Every row gives one point. Each copy is the shape, with its points in the same order, turned, moved and blurred by noise. Some copies are also mirrored. Which?
In the rows, 128 means zero.

Shape (7 x 3):
[[ 90 145 141]
 [124 140 132]
 [152  95 124]
 [185  42 156]
 [118 113 139]
 [132 173 158]
 [116 121 154]]
Copy 1, 7 rows:
[[110 134  85]
 [130 144 112]
 [120 151 165]
 [ 88 193 210]
 [104 148 128]
 [145 174  85]
 [102 158 114]]
Copy 1 is: only turned
Copy 2:
[[ 94 124 125]
 [126 118 113]
 [174 124 140]
 [215  90 185]
 [131 120 143]
 [111  87  91]
 [125 108 139]]
Copy 2 is: mirrored

Shape, 7 rows:
[[144 199 145  86]
 [119 140 159 108]
 [146 146 137 124]
 [130 159 156 125]
 [ 76 103  72 153]
 [ 83  95  82 110]
 [125  88  95 136]]
Copy 1, 7 rows:
[[ 78 125  75  97]
 [139 117  95 123]
 [112 119 124 135]
 [117 115  96 138]
 [158 193 165 150]
 [164 181 163 109]
 [149 144 184 134]]
Copy 1 is: only turned
Copy 2:
[[160  66 118  81]
 [134  89 113 140]
 [134 111 123 108]
 [160 102 116 121]
 [107 148 209 158]
 [ 77 108 188 147]
 [ 85 152 156 134]]
Copy 2 is: only turned
Copy 3, 7 rows:
[[155 105 163  55]
 [170 105 110 101]
 [134 112 115 108]
 [144 112 111  79]
 [143 200 107 161]
 [168 171 127 177]
 [127 138 109 175]]
Copy 3 is: only turned

Shape:
[[140 119 136 107 135 113 117 126]
 [125 154 132 157 135 169 119  59]
 [140 138  75 174 102 147 100 147]
 [ 96 173 150 124 171  99 143 192]
 [131 144 133  86  84 118 162  61]
 [110 132 173 141 153  75 142 181]
 [122 132 151 102  86 163  96  97]
 [119 181  95 173 145  96 147 135]
 [127 100 127 150 141 178 145  66]
 [174 154 143 106 146  93 118 117]
 [107 137 110 102 105 125 174  77]
 [ 94 163 105 160 152 160 141  74]
 [140 164  88 155 145 165 185 103]
 [163 114  57  74 118  71 107 139]]
Copy 1, 14 rows:
[[130 113 137 156 103  89 124 111]
 [ 94  89 122 119 142 170 154 123]
 [154 140 130  94 116 138 100 170]
 [ 71 163 136  79 104  57 107  82]
 [125  75 175 153 175 102 160 116]
 [ 88 163 145 122 106  76  73  74]
 [105  43 144 133 115 123 129 136]
 [116 169 124  85 164 106 125 127]
 [135  90 141 132 120 192 148  88]
 [101 142 136 163 114  87 157 132]
 [145  80 168 118 170 111 153 106]
 [102 113 111  79 161 165 151 105]
 [124 147 167  75 155 163 175 120]
 [204 132 118 148  98  52 152 152]]
Copy 1 is: only turned
Copy 2 (14 x 8):
[[105 108 114 102 116 134 115 142]
 [101 187 132 119  78 185 146 133]
 [131 143 172 127 113 121 134  74]
 [158  89  91 166 148 167  84 136]
 [127 155 132  75 126 151 167 200]
 [154  93  56 139 148 141  96 121]
 [102 111 139  99  87 172 185 141]
 [173 165 131 133 133 146  83 124]
 [ 70 190 117 132  91 135 158 140]
 [107 117 118  75 135 165  91 141]
 [135 165 137 111 118 135 155 197]
 [129 196 138 152  82 168 128 149]
 [113 201 157 152 147 151 123 148]
 [123  88 173  71 121  81  83 160]]
Copy 2 is: mirrored

Shape (12 x 9):
[[149 158 121 138 115 111 139 123 130]
 [107  52 100 152 135 136 144 115 118]
 [144 141 249 141 125 115 131 113 139]
 [148 136 105 143 130  96 145 127 200]
 [128 150 110 115 123 115 146 114 116]
 [161 120 104 111 118 136 133 135 119]
 [140 125 115 146 109  91 126 145 144]
 [149 155 153 145 125 102  97 101 137]
 [127 148 100 145 108 206 105 123 117]
 [163 148 111 150 140 103 146 130 117]
 [160 142 116 141 134 101 117 104 164]
 [127 152 112 116 171 102 125 138 119]]
Copy 1, 12 rows:
[[133 129 116 113 152  92 127 145 133]
 [109  61 154 112  74 118 108 165  99]
 [119 105  59 204 159 116  85 170 166]
 [127 124 141  75 132  91  86 157 177]
 [138 129 122 111 138 107 116 129 103]
 [144 139 128 115 103 114 142 154 121]
 [107 113 144 102 150 115 127 173 143]
 [148  97  94 132 167 124 120 137 160]
 [126 112 131 141  84  82 174  91 139]
 [159 117 142 114 156  86 122 163 127]
 [153 105 126  95 144 110 105 142 166]
 [153 132 161 135 152 125 102 130 120]]
Copy 1 is: only turned
Copy 2 (12 x 9):
[[130 148 104 119 139 118 140 134 133]
 [161  91 153 169  83 148 150 102 114]
 [ 77 168 155 105 173 143 121  51 175]
 [149  85  84 108 157 109 111 116 122]
 [156 152 111 122 130 139 134 144 140]
 [146 148 129 116  99 109 125 132 111]
 [139 110 132 119 148 100 148 131 127]
 [121 159 124 122 180 133 140 107 112]
 [ 99 151 115 107  81 172 148 148  73]
 [130 145 107 151 136 103 128 142 131]
 [142 130 101 124 165 115 123 113 103]
 [149 143 136 143 153 138 100 163 133]]
Copy 2 is: only turned
Copy 3:
[[122 150 134 144 115 111 111 132 140]
 [134 187 123 138 174 195 149 124 137]
 [100 137 166 113  88 172  15 128 103]
 [120 159 173 172 117 132 126 175 168]
 [100 156 127 124 130 110 121 129 142]
 [ 99 137 128 160 149 131 132 112 137]
 [143 149 160 152 128 128 130 144 126]
 [137 127 153 119 114 131  78 132 157]
 [111 129  79 142  90 160 142  87 173]
 [132 156 120 157 138 104  97 144 135]
 [129 139 162 150 131 125 100 149 175]
 [108 127 114 117 150 115 114 172 135]]
Copy 3 is: mirrored

Shape, 16 rows:
[[140 148 162  98 111 117 124 148 124 110 162 109]
 [141 121 113  96 231 139 114 129 143 114 172 111]
 [113 148  35 158 140 129 114 133  71 141 120 106]
 [130 130 163 204 118 114 140 151 140 131 124 142]
 [145 142 154  97 120 130  98 128 152 124 124 132]
 [ 33  53 148 102 126 116 117 114 149 176 119 155]
 [134 147 159 113 168 107 112  83 126 125 128 103]
 [ 83 119 135 122 115 183 128 113 113 108 143 105]
 [137  88 145 107 116 109 118 150 122 133 106 107]
 [136 142 101 132 120 161 159 104 138 116 185 137]
 [137 146 160 129 119 135 109 127  67 151 136 141]
 [137 156 157 124 142 132 101 143 145 144 109 105]
 [145 153 147 100 148 148 161 129 137 166 103 103]
 [107 154 152 109 141 115 130 122 122 103 105 161]
 [125  65 158 176 110 129 108 137 131 161 105 150]
 [158  93   7 147 120 135 184 150 135 107 124 148]]
Copy 1, 16 rows:
[[160 111 104 111 158 122 140 130 136 147  80 132]
 [116 152 181 107  87 116 110 143  77 175  55 115]
 [106 171 128  96 106  45 170 129 129 112 163  77]
 [159 156  79 146 128 164 145  91 117 153 155 127]
 [112 130 114 119 148 139 121 126 152 141  75 128]
 [ 99 148 138  65 173 140  74 176 125 187 176 168]
 [123 135 172 110 136 155 149 126 133 166  90  92]
 [143 183 124 131 155  91 123 173 145 156 120 141]
 [116 128 100  98 176 138 132 144  96 139 111 119]
 [156 143 142 147  89  90 116 143 140 121 116 150]
 [143 160  92  91 121 146 153 156 160 137 116  96]
 [ 99 137 106 119 137 141 149 126 137 177  93 102]
 [113 105 111 154 127 135 130 168 138 166 108  93]
 [140 149 129 100 134 139  83 116 161 160 117  85]
 [103 165  83 110 154 178 130 129  94 131 165 150]
 [102 130 116 143  97  40  91 111  87  57 160 118]]
Copy 1 is: only turned
Copy 2 (16 x 12):
[[136 116 162  79 143  92 131 121 152 113 143 123]
 [ 79 151 123 117  72  88 195  98 131 109 187 127]
 [127 132  76 135 169 166 178 139  69  94 149 154]
 [107 165 128 121 144 115  84 175 120 148 113 113]
 [112 117 175 106 123 128 142 109 148 144 127 132]
 [171 170 148  75  47 172 154 126  93 149  76  88]
 [109 125 126  75 109 112 150 108 130 176 166 145]
 [162  87 140 117  91 135 144 155 107 122 156 106]
 [124 151 170  69 111 144 126 136 120 110 128 157]
 [149 103 100 157 111 103 125 112 147 105 141 121]
 [137 114 154 102 152  98 121 112  70 143 132 135]
 [ 96 126 162  99 133 115 158 146 133 157 126 146]
 [100  96 132  93 100  99 151 138 127 137 102 176]
 [ 92 102 132  79 125 136 125 108 117 143 122  94]
 [133 183 168 122 104 151  91 155  86 148 106 134]
 [105 144  66 165 117 180 113 120 131  26 118 160]]
Copy 2 is: only turned
Copy 3:
[[126 122 136 132 124 184 101 133 150 134 137 103]
 [133 168 125 176 165 119 123  70 116  97  92  86]
 [165 145 126 135  43  68 122 129 125 146  42 118]
 [157  84 161 136 130  91 101 194 111 112 147 134]
 [117 116 137 109 137 129 112 115 159 119 138 120]
 [183  55 155 115 157 117 201 101 187  92  89 155]
 [121 120  80 156 141 124 125 117 134 118 125 140]
 [156 106 162 125 114 150 127  87 117 155 104 166]
 [132 115 130  85 144 139 123 138 144 100  89 128]
 [151 150 188 168  86 135 116 117 131 125 143 137]
 [184 138 110 117 126 112  97 154 159 152 140 137]
 [117 105 117 102 133 108 124 125 131 119 140 105]
 [119 149 127 104 134 124 174 138 108 153 136 122]
 [110 103 139 150 150 111 113 127 176 153 107 145]
 [186 101 165  85 146  91 118 159 135  77 126 161]
 [119 180 223 132  56  84 129 162 129  90  48 142]]
Copy 3 is: only turned
Copy 4:
[[140 136 101 100 101 138 145 130 121  99 147  73]
 [122  93  48  90 136 137 104  81 167 116 108 140]
 [149 154 170 102 154  99  87 126 183 143  56  91]
 [146  96 165 156 150 140 166  99 134 144 150  69]
 [133 143  96 127 138 159 147 140 107 103 135 101]
 [184 178 115 181 118 180 104 124 159 176 183 161]
 [143 150  62 114 158 120 156 101 120 141 123  99]
 [147 142 115 159  79 101 119 131 122 136 109 121]
 [165 149 124 126 152 127 136 138 146  93 167 117]
 [102 113 138  94  86 126 144 125 123 153 105 120]
 [170 150 116 131 115 140 187 132 166 124 100  73]
 [122 142  92 149 156 146 139 123 133 100 131  75]
 [ 91 144  85 136 148 118 151 157 160 131 144  93]
 [171 117  91 129 144 152 142 156 118 153 127  87]
 [171 137 167 181 150 152 173 106 154 122 155 131]
 [118  87 212  61 152 108  93 164 161 144 111 155]]
Copy 4 is: mirrored
